Every row gives one point. Each copy is the shape, with its points in the same order, turned, moved and blurred by noise. Is it also mirrored, or only turned?
In the rows, zero is written as 128.

Shape:
[[217  72 162]
 [115 141 144]
 [ 98  93  93]
 [140 172 119]
 [151  73  80]
 [112  67 145]
 [109 143 127]
 [169 116  36]]
Copy 1, 8 rows:
[[153  49 213]
 [126 129 115]
 [131  75  75]
 [ 84 127 131]
 [122  25 112]
 [179  79 110]
 [114 125 106]
 [ 55  30 114]]
Copy 1 is: mirrored
Copy 2, 8 rows:
[[ 40 100  66]
 [119  93 155]
 [172 130 111]
 [104 127 174]
 [124 149  73]
 [136  72  86]
 [134 111 152]
 [115 202 100]]
Copy 2 is: mirrored

Shape, 10 rows:
[[ 37 100 140 174]
 [138 119 135  73]
 [100 137 172  91]
 [104 169 216  60]
 [167 167 109 178]
 [145  54 185 173]
 [109  77 102 183]
 [112 125  88 182]
 [126  96 117  96]
 [147 120 122  94]]
Copy 1, 10 rows:
[[121 181 207  66]
 [148 139 100 162]
 [130 190  90 127]
 [124 216  37 123]
 [ 45  97 130 138]
 [ 89 202 193 191]
 [113 130 215 131]
 [ 90 114 184 116]
 [155 137 128 156]
 [130 126 105 163]]
Copy 1 is: only turned
Copy 2:
[[131 204 209 167]
 [117 130  90 190]
 [ 90 131 138 208]
 [ 49  99 134 241]
 [114 111 143  89]
 [195 101 186 180]
 [178 179 165 129]
 [136 172 159 100]
 [141 155  97 178]
 [130 132  98 165]]
Copy 2 is: only turned
Copy 3 (10 x 4):
[[181 197 149 177]
 [148 100  99  91]
 [158 134  71 135]
 [146 127  14 137]
 [ 59 119 158 147]
 [177  75 154 205]
 [158 140 202 160]
 [109 158 186 142]
 [159 109 135  98]
 [135 102 122  99]]
Copy 3 is: only turned

Shape:
[[ 88 110 112 108 127 118]
 [168 177 118 139 138 139]
 [ 94 106 138 105 140 146]
 [143 121 119 108 120 159]
 [174 127 145 116  57  88]
 [146 134 107 111 144 132]
 [164 106 175 249 121 161]
 [129 109 120 134 141 125]
 [163 163 114 138 102 129]
 [136 124 238 113 122  78]
 [104 125 109 127  99 163]]
Copy 1:
[[ 72 135 111 162 104 144]
 [128 118 101  76 143 110]
 [100 162 123 170 128 120]
 [134 130 110 142 115 104]
 [145 117 169  87  59 136]
 [103 115 117 130 129 113]
 [217 168 130 101 181 191]
 [111 133 138 137 138 137]
 [135 128 100  78 107 131]
 [115 198 224  90 109 130]
 [126 150  86 148  99 139]]
Copy 1 is: mirrored
Copy 2:
[[ 91 118  94 132 149  90]
 [118 157 158 134 149 170]
 [110 121 106  97 145  88]
 [113 117 158 122 151 109]
 [111  96 156 182  73 137]
 [ 92 147 144 128 149 123]
 [241 186 145 147 112 111]
 [112 151 126 133 137  97]
 [120 131 155 160 140 158]
 [125 124 100  94  24 133]
 [133 102 124 137 171 107]]
Copy 2 is: mirrored
Copy 3:
[[135 172 131 174 103 131]
 [ 90 137 141  92 147 131]
 [136 139 136 166  83 118]
 [ 87 135 120 142 100 118]
 [109 144  47 142 174 113]
 [ 98 150 127 128 112 149]
 [ 92  42 173 176 202 111]
 [114 136 134 161 122 147]
 [ 84 150 120 115 159 117]
 [206  86  72 129 146 118]
 [ 95 158 139 167 112  90]]
Copy 3 is: mirrored

Shape, 11 rows:
[[110 147 155 107  96  68 208 127]
 [108 169 151  92 137 161  96  81]
 [158  97 116 194 116 195 198  79]
 [185 197 166 207  85 192 132 183]
 [207  98  96 136  64 116 127  79]
 [ 99 121 227 167 177 168 130 138]
 [149  98 144 139 143 144  79 182]
 [168 160 150 141 148  95 147 123]
 [147 125 153 198  76  32 101 136]
 [136 178  77 152 108 205 140  71]
 [125  53 115 121  99 106 141 174]]
Copy 1:
[[119 191 194 172 153 137  70 125]
 [147 136 153 105  71  85 161 136]
 [ 62  98 116 116 134 176 115 211]
 [134 125 102  97 247 104 162 190]
 [ 97  82 113 159 121  57  53 187]
 [ 89 113 191 116 149 154 221 108]
 [130  68 110 148 152  98 159  78]
 [165 107 186 137 154 122 103 157]
 [118 104 184 249 182  60 127 169]
 [135 143  78  91 103 124 130 223]
 [ 87 121  99 196 140 116  91  81]]
Copy 1 is: mirrored
Copy 2, 11 rows:
[[ 77  45 131  83  80 130 127 131]
 [ 80 146 129 144 129  95  97  50]
 [124 173 186 123  74  69 101 192]
 [174 131 143 219  63  97 196 126]
 [192 129 153  61 106  44 112 109]
 [ 54 168 191 163 133 153 179 110]
 [167 144 160 141 166 158 159  98]
 [122  70 184 136 118 102 131 100]
 [141  56 138  89 162  70 212 127]
 [134 160 112 174  99  41  66 124]
 [160 119 135  58 144 165 139 144]]
Copy 2 is: only turned

Shape (14 x 11):
[[173 172 117 165  92 203  70 117 145 148 109]
 [107 149  80 183 153 113  77 137 108 116  99]
 [113 154 174 132  79 148   7 119 151 171 114]
 [145 111 104  92 147  91 178 141 187 165 140]
 [145 163 139 172  89 125  90  62 129 122 121]
 [120 104  86  44 130 149 129 156 172 133 132]
 [138 108  64 183  98 108  64  94 113 111 116]
 [114  91 100  68 109 137 160 168  93 156 165]
 [122 132 125  25 173 134 165 141 119 150 133]
 [164 104 127  85 160 106 176 185 145 199 141]
 [161 136 112 214 139 105  77 128 135  56 173]
 [151  98 136 180 150 157  24  67 128 148 128]
 [171  74 137  85 145  97 160 169 130 116  87]
 [ 97 114 162 200 112 177  83  99 158 135 106]]
Copy 1, 14 rows:
[[114 226 163 120 115  99 108 172  94  64  70]
 [115 120 136  86  93 144 108 160  62 128 110]
 [125 182  88  98 135  31 100 189 137  88  94]
 [ 70 136 145 172 132 197 104 139 175  91 166]
 [ 64 146 148 119 152  81 134 132  89  80  80]
 [167 146 146 139 134 181  84 136 198  88 142]
 [ 98 138 168  90  84  96 114  91  73 113 120]
 [142 105 129 194  87 158  63 104 172  82 113]
 [136 116 114 182 167 203  56 134 190 116  95]
 [ 73 147  98 202  98 210  68 155 177  95 142]
 [ 50 112 180  66  59 132 145 144 101  91  63]
 [ 77 194 143 103  94  67 122 134 114 163  74]
 [ 93 148  65 144 112 215 115  99 165  88 115]
 [117 175 130 141 108  78 186 175 101 116  87]]
Copy 1 is: only turned
Copy 2 (14 x 11):
[[ 90 127  72 125 168  56 105 146  95  60 160]
 [135  71  54  96 115 131  82 118 108 121 148]
 [110 124  97  41 112  82 129 183  85  18 148]
 [191 175 144 138  91 121 113  94 178 114 182]
 [132 159  43  86 143  95 145 129  84  99 135]
 [180 121 193 122 129  84  96 140 168 110 154]
 [158 118  41  92 165 146  89 168 105 127 140]
 [134 116 179 128 134 139 154 149 188 137 174]
 [148 117 187 120 101  91 149  94 209 119 124]
 [138 157 160 158  85 145 119  97 208  86 184]
 [188  90  43 150 150 162 129 114  49  85 141]
 [150 111  20 118 116 100 124 196 116  50 105]
 [140 163 166 149 106 166  86 104 160 112 105]
 [114 132  63 125  79  83 125 189  60  99 143]]
Copy 2 is: only turned
Copy 3:
[[165 114 127 184  82 119 154  52 180 158 171]
 [180  68 111 139 145 113 129 154 122 139 163]
 [192  88 122 123  35 150 224  83 136 142 171]
 [137 199 147  65 127 139  92 107  93 144 120]
 [128 131 110 160 124 145 200 114 140 133 188]
 [179 171 181  83 114  92 132  96 112 143  67]
 [144  69 117 123 175 104 180  97 129 160 168]
 [125 135 182  84 124 150 123 130 144 149  38]
 [158 183 202 124 104 145 115 145  81 137  60]
 [131 163 158  74  94 183  60 101  85 156  90]
 [154  70 106 135 187 139 144  80 140  61 176]
 [146  55 178 142 104 132 177  76 121 134 220]
 [107 137 125 111 114 117 105  97  41 138  74]
 [126  93 134 122  61  87 163 106 161 104 195]]
Copy 3 is: mirrored

Shape, 18 rows:
[[131 159 135 147 154 124 144 107 141 102 112 130]
 [148 104  93 125  97 208 126 160 111 102 154  98]
 [169 206 107 150 109 119 118 160 135 153 219 116]
 [139 119 147 123 103 140 141 148 168 126 128  96]
 [117 129 111 148 146 124 127 137 136 142 107 137]
 [134  94 139 153 108 145 122 157 168 132 104 142]
 [137 108 137 113 130 123 113 143 112 141 109 146]
 [119  94 147 136 104 133 145   7 141 136 108  86]
 [160 126 140  90 188 138 108  73 158 142 180 129]
 [106 157 156  64 123 157 111 109 132 156 154 141]
 [132 107 142 136 103 115 122 159 117 138 117  90]
 [146 111 128 138 141 140 138  78 137 150 169 119]
 [142  93 143 120 116 123 204 152 129 151 110  92]
 [148 127 144  82 117 137 120  72 149 130 113 155]
 [117 108 113 109 106 120 126 100 118 145 235 123]
 [138 105 153 135 114 118 132 154 135 105 107 128]
 [142 104 134 130 145 124 132 164 115 144 114 149]
 [119 115  81 108  99 131 117 144 151 130 114 119]]
Copy 1:
[[135 120 115 114 126 126 126  97 102 122 151 153]
 [114  89 102 125  92 140 201 158 175 104 143  95]
 [161 204 113 162  43  93 157 139 119 119 142 103]
 [155 132 126 138 150 149 152 143 137  96 166 119]
 [153 118 141 117 117 125 122 132 139 112 123 166]
 [141 124 135 128 158 121 157 141 165  81 145 169]
 [121 133 148 136 134 155 129 132 162 135 108 146]
 [155  99  96 110 220 126 140 119  72 106  77  94]
 [161 190  69  82 138 166 147 104 123 138 102 121]
 [180 149 127 151 137 164 166 116 143 190 116 113]
 [135 127 131 166 135 135 116 159 153  96 130 115]
 [147 160  88  99 139 124 151 147 113 120 105 116]
 [128 124 168 115 151 166 129 189 106  98 153 117]
 [141 145 130 119 169 152 178  88 126 139  98 120]
 [156 181 102 109 123  90 153 164 148 159 105  59]
 [114 123 144 143 156 129 127 130 152 103 153 138]
 [116 138 147 116 120 153 122 146 159 127 125 159]
 [172 105 161 112 118 129 154 130 170  96 120 113]]
Copy 1 is: mirrored
Copy 2 (18 x 12):
[[156 148 151 148 149 102  85 118 148 128 129 140]
 [101 115 140 112 184 101 158 191 123 191 101 123]
 [ 67 167  99 104 181 170  46 139 118 143  82 120]
 [107 105 133 104 135  99 118 142 171 124  98 120]
 [151 118 126 145 116 132  99 120 139 154 117 141]
 [134  95 103 131 120  93 136 130 164 147 103 152]
 [130 133 120 136 120 143 154 125 137 132 131 139]
 [ 75 129 198 180 109  76 116 127 206 143 190 116]
 [106 150 136 178 136 117  91 177 110  80 168 104]
 [110 110 125 141 175 159 123 133 142  96 168  98]
 [105 126 135 108 112 111 144 111 146 156  99 111]
 [ 74 129 147 179 133 116 106 147 134 127 142 130]
 [103 106 179 140 124 114 155 117 165 112  55 125]
 [119 135 140 147 143 124 137 149 176  92 178 141]
 [ 27 121 152 128 158 135  96 135  91 128 153 133]
 [141 129 125 114 125  89 146 107 149 129 106 144]
 [132 123 113 143 115 137 147 123 125 135 100 146]
 [123 101 143  87 120 136 117 160 149 159 128 150]]
Copy 2 is: only turned
Copy 3, 18 rows:
[[102 117  99 112 122 135 142 112 111 127 115 169]
 [171 191 120 124  83 122 135 154 109 100 165  99]
 [156  72 148 128  82 145 119  95  89  55  93  80]
 [121 119 122 120 113  96 130 111 136 124 172 114]
 [112 128 120 137 123 136 103 111  88 147 138 152]
 [117 126 120 157 106 106 134 111  97 149 193 139]
 [131 128 113 167 102 127  93 125 129 147 146 156]
 [143 105 134  84 185 175 153 153 171 152 187 184]
 [177  65  67  99 109 157 123 140 137 165 112 124]
 [194  99  83 132 143 105  84 118 141 112 128 149]
 [102 129 147 146 107 117  96 138 137 120 167 129]
 [166  91 129  96 112 160 132 139 122 147 145 143]
 [115 145 166  93  87 102 104  98 160 156 167 148]
 [170 107  82 146 144 142 138 106 161 151 146 165]
 [208  83 171 123 120 128 120 167 123 129 105 109]
 [101 131 124 157 100 100 133 128 133 138 158 149]
 [121 130 122 156  78 121  94 116 110 158 143 155]
 [138 158 129 154 146 125 114 109 114 145 148 103]]
Copy 3 is: mirrored
Copy 4:
[[132  94 103 133 129 147 138 163 163 138 106 149]
 [151 135 188 134 147 149  59  96 146  87 127 128]
 [129 100 192 102 200  74 150 119 138 178 141 116]
 [101 104 167 118 112 131 121 127 130 107 125 174]
 [138 122 114 151 125 143 151 137 115 122 128 142]
 [111 117 121 130 114 164 128  99 113 105 147 171]
 [121 163 114 113 109 138 127 134 109 123 119 142]
 [ 47  80 125 157  58 154 106 165 173 113  97  88]
 [113 139 131 152  85  87 130 110 186 188  84 140]
 [130 132 172  96  78 135 148 113 129 155  64 111]
 [110 134 152 124 120 127 111 159  91 108 146 154]
 [ 92 100 124 155 113 103 107 115 154 144 101 112]
 [ 77 126 137 142 137 114 117 155 105  61  88 166]
 [ 90 145 122 105  77 155 148 123 174 139  96 131]
 [120 108 156 107 106  51 103  95 144 129 115  76]
 [116 126 119 103 116 148 116 145 115 113 135 175]
 [124 152 109 131 133 125 121 125  95 125 122 160]
 [137 138 157 125 105 141 148 127 141  88 148 131]]
Copy 4 is: only turned
